Every row gives one point. Each copy is the shape, with its points in the same order, stretched, turned, moved and blurred by noise. Is it also mirrored, or only turned?

Shape (8 x 3):
[[ -4 -43  15]
 [ 36  20  14]
 [-53 -33  -1]
 [-30 -18 -10]
 [-20 -11 -40]
 [ 24  18  40]
 [ 21  16  45]
 [ 12  20 -27]]
Copy 1 (8 x 3):
[[-10 -20  28]
 [  6  54   9]
 [-21 -53 -20]
 [-24 -23 -22]
 [-56 -12 -23]
 [ 35  38   8]
 [ 38  35   7]
 [-28  33 -16]]
Copy 1 is: mirrored
Copy 2 (8 x 3):
[[-20 -51 -24]
 [ 38  -1  -1]
 [-60 -31 -51]
 [-45 -14 -27]
 [-49   1   6]
 [ 46 -18 -28]
 [ 41 -20 -36]
 [ -2  22  15]]
Copy 2 is: mirrored
Copy 3 (8 x 3):
[[ 14 -37 -38]
 [ 36  12  28]
 [-37 -34 -38]
 [-20  -9 -29]
 [-18  31 -43]
 [ 21 -18  40]
 [ 26 -18  46]
 [  9  41  -5]]
Copy 3 is: only turned
Copy 4 (8 x 3):
[[ 23 -38  10]
 [-44   0  27]
 [ 50 -15 -37]
 [ 22 -14 -31]
 [ -2 -25 -55]
 [-23  11  45]
 [-17  12  47]
 [-39  -7 -26]]
Copy 4 is: mirrored

Shape (7 x 3):
[[  4 -16  -9]
 [-25 -25  23]
 [ 42 -24  29]
 [ 23 -14 -45]
 [ -8  39  44]
 [ 39  13  20]
 [-20  10   9]]
Copy 1 (7 x 3):
[[ -9  22  21]
 [-51  25  30]
 [  5 -28  49]
 [ 24  32  18]
 [-44 -27 -29]
 [  6 -35   7]
 [-38  16 -10]]
Copy 1 is: mirrored
Copy 2 (7 x 3):
[[  7   9 -24]
 [ 32  20  11]
 [ 32 -38 -23]
 [-14  13 -60]
 [-15 -31  54]
 [ -5 -46  -5]
 [ -7   9  18]]
Copy 2 is: mirrored
Copy 3 (7 x 3):
[[-25   5 -16]
 [-39  -5  26]
 [ 16 -33  -7]
 [-25  13 -56]
 [ 13  29  48]
 [ 27   0  -4]
 [-25  26  21]]
Copy 3 is: only turned

Shape (8 x 4):
[[  8 -21  12  18]
 [-39  19 -10 -21]
 [ 25  -4   6  10]
 [-15 -18   5  -2]
 [-31   8   8   3]
 [ 12  18 -48 -38]
 [ 26   1 -12  17]
 [ -8 -39  -7  36]]
Copy 1 (8 x 4):
[[ 11   0  18  35]
 [-39 -12 -39  14]
 [ 15  16   9  13]
 [ -9 -18   8  27]
 [-24   1 -13  34]
 [ 10 -16 -50 -28]
 [ 24  15  -3  18]
 [ 18 -20  20  60]]
Copy 1 is: only turned
Copy 2 (8 x 4):
[[  4 -11  20  28]
 [ -6 -42 -34 -29]
 [ 10   3  26   5]
 [  3 -35   3  17]
 [-18 -30 -18  -1]
 [ 50 -12 -12 -51]
 [ 22  18  14   2]
 [ 16  -6  -1  56]]
Copy 2 is: only turned

Shape (11 x 6):
[[ 34  -9  18   7 -32   6]
 [ 14   4  14  -8  10  15]
 [-11  31  -7 -20  45   3]
 [ 29   7 -35 -10 -12  10]
 [ 37  -9 -17   3 -13  28]
 [-16  20 -53  18  10  -6]
 [ 26   7  -8  -6   7 -10]
 [ -1  -5   9 -14  -3  -8]
 [-43  -7 -16 -10  14 -12]
 [-22 -10   9  12 -23 -12]
 [  2  16   0 -19 -51  35]]
Copy 1 (11 x 6):
[[ 52 -25   9   4  -4  -6]
 [ 12  -1  25  14  -6   0]
 [-25  38  19  14   6  11]
 [ 29  22 -18   2 -27   4]
 [ 36  -3  -3  19 -35   2]
 [ -9  28 -46  18  -1  24]
 [ 20  18   1  10   4 -12]
 [  5  -8   7  -5   5 -14]
 [-37  -5 -17  -1   5  -6]
 [  9 -33 -16  -4  14   1]
 [ 39 -14   0 -29 -38  37]]
Copy 1 is: mirrored
Copy 2 (11 x 6):
[[ 18  11  28  18 -16  10]
 [  4   8  14 -17  18   2]
 [-21  10 -21 -47  34 -19]
 [ 28  16 -22 -10  -9   1]
 [ 36  17  -3  -4   3  22]
 [-26  23 -60 -13   5   7]
 [  9  12  -7  -2   8 -16]
 [ -7 -12   3  -5   0  -5]
 [-41 -26 -34 -17  11   8]
 [-34  -9  -1  11 -16  18]
 [ 11   5  15 -29 -39  26]]
Copy 2 is: only turned
Copy 3 (11 x 6):
[[  2 -41  16  26   1  -7]
 [  8   0   2   3  22  -1]
 [ -1  58 -13 -18  24   2]
 [ 14 -12 -22   5 -12  23]
 [ 10 -34 -15  21   8  30]
 [ -8  44 -42  22 -15  24]
 [ 11   1 -16  -3   4  -6]
 [-18   2  -3  -2  11 -12]
 [-41  43 -20   0   1   4]
 [-32   8   6  27  -7  -7]
 [ -5 -19  33   8  -7  31]]
Copy 3 is: only turned

Shape (12 x 8):
[[-18 -14   4 -24 -41  14  -4   4]
 [ -7  18   0   8 -15  11  27 -25]
 [-17  27   1 -10  10 -43  -8  17]
 [-21 -18 -29   5 -23  12 -13 -23]
 [ -1  17 -22  10 -12  17 -18  -2]
 [-13  25  -1  25   9 -36 -14 -15]
 [-17 -14   7   3 -20   8  43 -10]
 [-12 -19  -3  30  11   8  10 -13]
 [-12  45 -58 -11 -33 -32  -4  26]
 [ 20 -12  -6  28 -15  -6  19 -21]
 [-13 -18  -1 -23  12  10   3 -25]
 [-12  -4  -1 -10 -39 -32  31  12]]
Copy 1 (12 x 8):
[[ -5  -1 -18  20  11 -25 -22  17]
 [  5   8 -29  33 -11   1  19 -14]
 [-52  22 -13  32   9  -6  22  15]
 [-10 -21 -29  22  24   0 -17  -7]
 [ -3  12 -15  19  23  20   1 -10]
 [-36   6 -14  47   3  22  19  -4]
 [  1  -8 -31  20 -22 -13  12  10]
 [ -8 -25  -6  11  -4  17  15  -1]
 [-42  52 -60  28  27   6   3  17]
 [ -9  -3 -17  13 -21  16  -5 -19]
 [-15 -22 -11  17  14 -26   8 -14]
 [-30  15 -35  21 -21 -21  -5  24]]
Copy 1 is: mirrored
Copy 2 (12 x 8):
[[ 16 -29 -17  -5   9  32  17  12]
 [  8  -8  17 -13   3  12  -3 -29]
 [-47 -14  -7 -20  -9 -33  23  -6]
 [  5 -27  -8  -2   6  39 -30   5]
 [  8  -3  -4   1 -16   5 -15   4]
 [-45 -12  28 -16 -11 -19 -16 -12]
 [  3 -24   5   2  20  24  12 -32]
 [ -9 -11  11  22  13  18 -17 -19]
 [-19 -45 -32 -37 -39 -39   5 -19]
 [  8 -32  23  11  16  -2 -22 -18]
 [ -4   7 -18  -6  33  14  -6   2]
 [-11 -59  -2 -20   6 -11  28 -26]]
Copy 2 is: only turned

Shape (13 x 9):
[[-57 -25  14  -1  -1 -18 -13   4   8]
 [ 10   9   0  14 -60  11 -10  14 -10]
 [  5 -17  -2  -1   3  -1  -1 -15 -10]
 [ 10 -41  10   8  10  17   1   9   0]
 [-31   9  -5  -3   8 -11  -8  -2  14]
 [ 11   8  40 -10  -6  -4  30 -23  14]
 [-14  -9  -4   6   5  11  40 -49   0]
 [  7  11   0  -4 -25   6 -12  14 -10]
 [  1   6  -3  17   8  14 -12 -11 -13]
 [ 11  11   7  17  12  -7   6   6  13]
 [  9   2  11  19   9  -9  -6 -17  10]
 [ -2 -38   9  -1  -5  -3  22  13 -57]
 [-36   4  26   1  13  -4  -1  -7  11]]
Copy 1 (13 x 9):
[[-15 -22  29  17   3 -33  28 -29   6]
 [-30  -1  -3  17 -40  31   5  14   1]
 [ -3 -13  10 -22  -1  -4   2  -1   3]
 [ 23 -31  24  -7  -5   3   8  12   0]
 [-11   0   0  13  15 -21   7 -13   5]
 [ -1  26  15 -23  16  17  35  11 -10]
 [-13 -10  -5 -36  28   1  30  17  27]
 [-18  -2  -1  10 -17  18  -3   1 -15]
 [ -5  -8   3  -3  11  13 -13   1  16]
 [  8  15  12   7  11  -5  -6  19   4]
 [ 10  14  16  -6   7  -3  -2   1  19]
 [-30 -41  43 -22  -6   1   2  21 -19]
 [ -8   1  20   9  26  -7  22 -16   5]]
Copy 1 is: mirrored
Copy 2 (13 x 9):
[[-13 -52  23   2  47   3 -18 -16  12]
 [  0 -13  15   0 -37  10 -18  30  17]
 [  5  -8  -9  -6   3   5   3 -25 -10]
 [ 35 -26  -6 -26  21  15  14 -16  -7]
 [-14   1  14   9  37 -11  -7  -5  22]
 [-19  13  34  -7 -11   3  41 -26  -9]
 [-32   5 -15  16  13  38  33 -27 -14]
 [ -1   2  10 -14 -11  -8  -9  10  15]
 [  5  14   2  -9  12   9 -16  -5  -8]
 [ 22  17  18   4  13 -12  14   3  -4]
 [ 18  15  17   8   4  -2   0 -22  -8]
 [ -6 -52 -24 -33  -2   5   6   0 -52]
 [-20  -5  30  -3  41   4  -1 -17   5]]
Copy 2 is: only turned

Shape (16 x 11):
[[ -4   6 -13 -12 -19   6  29 -15  -4  33 -11]
 [  5   7  12  -5 -33  35 -15  29   3   9  13]
 [ 19 -33   0 -10  -1  30  -1   9  -1   8  -1]
 [ 21  15 -34  16 -13  -5  32  -9 -10  -6 -18]
 [ 37 -25 -11  41  25 -16  -3   2 -22  22 -11]
 [ -3  23   7 -10  -4  10   2   0 -10  36 -58]
 [-14 -35 -16 -33  13 -18 -11 -12 -21  10 -15]
 [ 18 -22  20 -45 -19 -10   0  -9 -21  -3  18]
 [-27  28  15   9 -10 -11  18   4  -1 -19  31]
 [-42 -10  27 -13 -29 -15  36  19 -19 -40  20]
 [  3 -29  13  22  -7   2 -13 -44  23  -1 -28]
 [ 28  30  60   4  13  14  -2   2  -3  28 -32]
 [ -7  11 -33 -16  10 -10  28   9  -6  21  22]
 [ 16  -7  15  -1  -5 -27  19  41   9   0  -9]
 [  6 -27  26 -30 -14  -4 -28 -10  -3  11  14]
 [ 18  -8   7 -28   7  27  -2  -6 -23 -25  -9]]
Copy 1 (16 x 11):
[[ -8   9 -17  -4 -15  -4   1  45  14  12   1]
 [-29  -8  44  30 -14  11 -22  33  -1  -3   8]
 [-10 -32  -7  31   2  23 -32  -3   8  -1   4]
 [ 23  17 -23   0   2 -14  32  16 -13   7  30]
 [  4   2 -51  36  14  -9  -9 -38 -30 -13 -19]
 [ 24 -19  11   9 -18 -21  -9  41  -4  23 -44]
 [ -2 -34 -32 -31   0  14 -24   1 -11 -25 -21]
 [-20 -21   1 -24 -13 -19 -46   5   2 -14  20]
 [-22  45  37 -30 -14 -16  17   9   3   4  25]
 [-46 -11  34 -41 -26 -16  31   9  22  20  43]
 [ 35  -8 -21  13 -29  23   0 -19  20 -34 -17]
 [ 20   8  33  31 -19 -51 -31   0   5  31 -27]
 [-27  23 -15 -20  25   0  -4  25 -13  10   6]
 [-22 -22  18  22  30 -39   5   1   4  -2   5]
 [-19 -17   7 -11 -21   3 -46  -2   8 -34 -10]
 [ 23 -30   8  -5 -19   2 -31  -7 -10   9  15]]
Copy 1 is: only turned
Copy 2 (16 x 11):
[[  2   8 -26   9 -12  48  -9   0  11  27   6]
 [-16   7 -24  -6 -27  12 -12  21  46 -19   7]
 [  9 -16 -38   6 -22  11  12 -20  32 -10 -17]
 [-21  21 -25   0  17  34   7 -11 -22  -1 -20]
 [ 28 -29 -33 -12  33 -11  31   2 -20   3  -7]
 [ 15  15   0 -28 -25  35  27  36  10  57 -15]
 [ 26 -40   3   7 -14  26 -19 -33  -4  32 -33]
 [ 26 -30  -4  23 -36  43 -18  -8   2 -30 -11]
 [-28   0  39  15   8  13 -19   3   8 -21  32]
 [-50 -43  41  46 -28  27 -11  -7  -4 -25  25]
 [ 36  13 -14  53 -27 -23  22 -11 -13  17 -15]
 [ 48   1  22 -29 -33   8  58  49  20   0  14]
 [-15  -6 -12 -22  18  42 -34 -32   9   8  20]
 [-12 -27  -2 -22 -31   5  12  -4 -23 -17  23]
 [ 46 -26  -6  27 -45   7 -17   0  13  -9  -4]
 [  4 -11   1   7 -15  35  20 -15  26 -25 -44]]
Copy 2 is: only turned
Copy 3 (16 x 11):
[[ 30  -1  24 -10   1  15  10 -10 -22  -3 -27]
 [ -8  -6  29  -1 -26  24 -37  21   1  17 -13]
 [  8 -32  13  -4 -13  25  -9  20 -18   3   4]
 [ 16   3  -2  12 -24  -6  27   4 -14   8 -36]
 [ 23 -38  -8  10 -14 -29   8  -5 -26  35  23]
 [ -4 -29  38 -18  19 -19   7  -5 -31   8 -39]
 [  2 -15  12 -16   6  14  11  -4 -46 -35  24]
 [ 12 -13  30  -2 -31  13 -10  16  -2 -43   2]
 [ -1  24   5  -7 -18  -4 -10   0  42  11  -4]
 [-18  16  29  -8 -42  17  19   2  56  -4   8]
 [ -3 -27 -12  45  15  17   2 -20  -5  -7  -3]
 [  2 -51  35 -10  13 -50 -19   6  17  23 -30]
 [ 32  14  10 -31   0   1   5  13 -27   2   1]
 [  1 -10  35   7   0 -22  16  32   4  21  12]
 [  4 -21  26   8  -7  19 -31   7 -13 -28  18]
 [-12 -27   4 -15 -28   4  -6  22  -2 -26 -20]]
Copy 3 is: mirrored
